Each row is a point. Any point is a mix of the corners, with weights that add up to 1. It lies inside the corners' shape when no weight is negative. Say inside or outside, and name the corners with a negative weight.

Corners:
(1): [-0.24 -0.57  1.08]
(2): [-0.51  3.60 -1.11]
(3): [ 1.39 -1.19 -1.17]
(4): [2.01 2.24 0.53]
Points:
[ 0.39  2.69 -1.09] => outside (1)
[ 0.86  1.43 -1.35] => outside (1)
[ 1.00  2.33 -0.78] => outside (1)
[ 1.00 -0.80 -0.08] => outside (2)
[0.04 0.17 0.56] => inside
[-0.30  2.07 -1.14] => outside (4)

Corners:
(1): [-2.21  0.74 -1.63 -2.01 -2.33 -1.45 -2.99  1.55]
(2): [ 1.11  2.20 -0.18 -0.68 -2.22 -1.46 -2.34  0.85]
(3): [ 0.27 -0.07 -0.40 -1.40  1.85  3.24 -0.32  0.12]
(4): [ 1.00  0.81 -0.50 -1.36  2.26 -0.90  3.54  0.64]
(5): [ 0.86 -0.29  1.82 -0.86  2.27  1.13  1.16  1.84]
(6): [ 1.26 -0.61  0.04 -2.55 -1.30  0.49 -2.77  0.21]
(7): [-2.57 -0.01 -1.52 -0.24 -2.34 -0.89  0.36  1.08]
(8): [ 1.44  0.00  2.22 -0.21  2.74  0.22  2.43 -2.19]
(9): [-1.85  1.14 -0.71 -2.17 -1.42  1.27 -0.11  1.03]
Points:
[-0.02 -0.30  0.22 -1.25 -0.12 -0.54 -0.13  0.55] => outside (2, 3, 9)
[ 0.02  0.15 -0.27 -2.17 -1.75  1.42 -1.97 -0.04] => outside (1, 4, 5)
[ 0.81  0.08  1.27 -0.76  1.63  0.49  1.11 -0.39] => inside
[ 0.70 -0.34  0.55 -1.20  0.57  1.07 -1.00  0.42] => outside (4, 9)
[ 0.46  0.70 -0.16 -2.08 -0.96 -0.86 -1.15 -0.01] => outside (3, 5, 7)

Corners:
(1): [ 1.22  0.09  0.97  2.82  1.94  2.70  0.08  0.71 -1.75  0.50  1.41 -0.46]
(2): [-1.89 -2.78  2.58  0.03  0.86  0.53 -2.16 -1.41 -0.58  2.10 -0.10 -0.65]
(3): [ 0.53 -0.36 -0.37 -0.93 -0.78  0.85  1.84  0.18 -0.67 -1.09 -1.32  0.13]
(4): [ 0.80  2.68 -0.45  0.98 -0.12  1.64  1.83 -0.50  1.55  1.04  0.95  1.07]
(5): [ 1.75 -2.28 -0.94  1.59 -0.39 -2.52  0.82  0.70 -1.72 -0.49  0.69  0.48]
(6): [ 1.26 -0.32  0.78  3.82  1.91 -1.00  1.49  1.10 -1.65 -1.08 -0.49 -0.87]
(7): [-0.41  1.93  0.54 -2.53 -3.74  0.27 -2.42 -3.53  0.52 -1.00  2.98  0.74]
(8): [ 3.57  2.15 -1.36  2.19  1.31 -1.02  1.72 -0.70  0.34  0.56  1.11 -0.49]
(9): [ 0.41  0.10 -0.16  0.90  0.27 -2.10  2.20  0.46 -1.57  0.47 -1.49 -0.03]
(10): [ 1.45 -3.36  1.81  2.85  3.13  0.07 -2.78 -0.04 -0.82  2.21  1.01  1.96]
(11): [-1.35 -1.15  0.20 -2.84 -0.18 -0.28  0.50  1.07 -0.56 -0.73 -1.18 -0.01]
(12): [-0.66  3.44 -2.13 -1.77  0.37  3.02  0.20 -0.69 -0.18 -1.12  0.85  0.93]
(13): [-1.28 -0.67  0.88 -1.77 -1.26 -0.05 -3.38  0.35 -1.34 -0.67 -0.97 -0.67]
Points:
[ 0.86  0.37 -0.29  0.26  0.05 -0.37  0.68 -0.35 -0.36 -0.12  0.00  0.14] => outside (1)
[ 0.08  0.57  0.39 -0.40 -0.03  0.88 -1.11 -1.21  0.27  0.19  0.91  0.54] => outside (1, 5, 9)
[ 0.24  0.12 -0.04 -0.14  0.22  0.70  0.38 -0.18 -0.58 -0.13 -0.06  0.06] => inside
[ 1.32  2.54 -1.33  1.30  0.24  0.77  2.36 -0.08 -0.67 -0.97  0.55  0.03] => outside (2, 10, 11, 13)
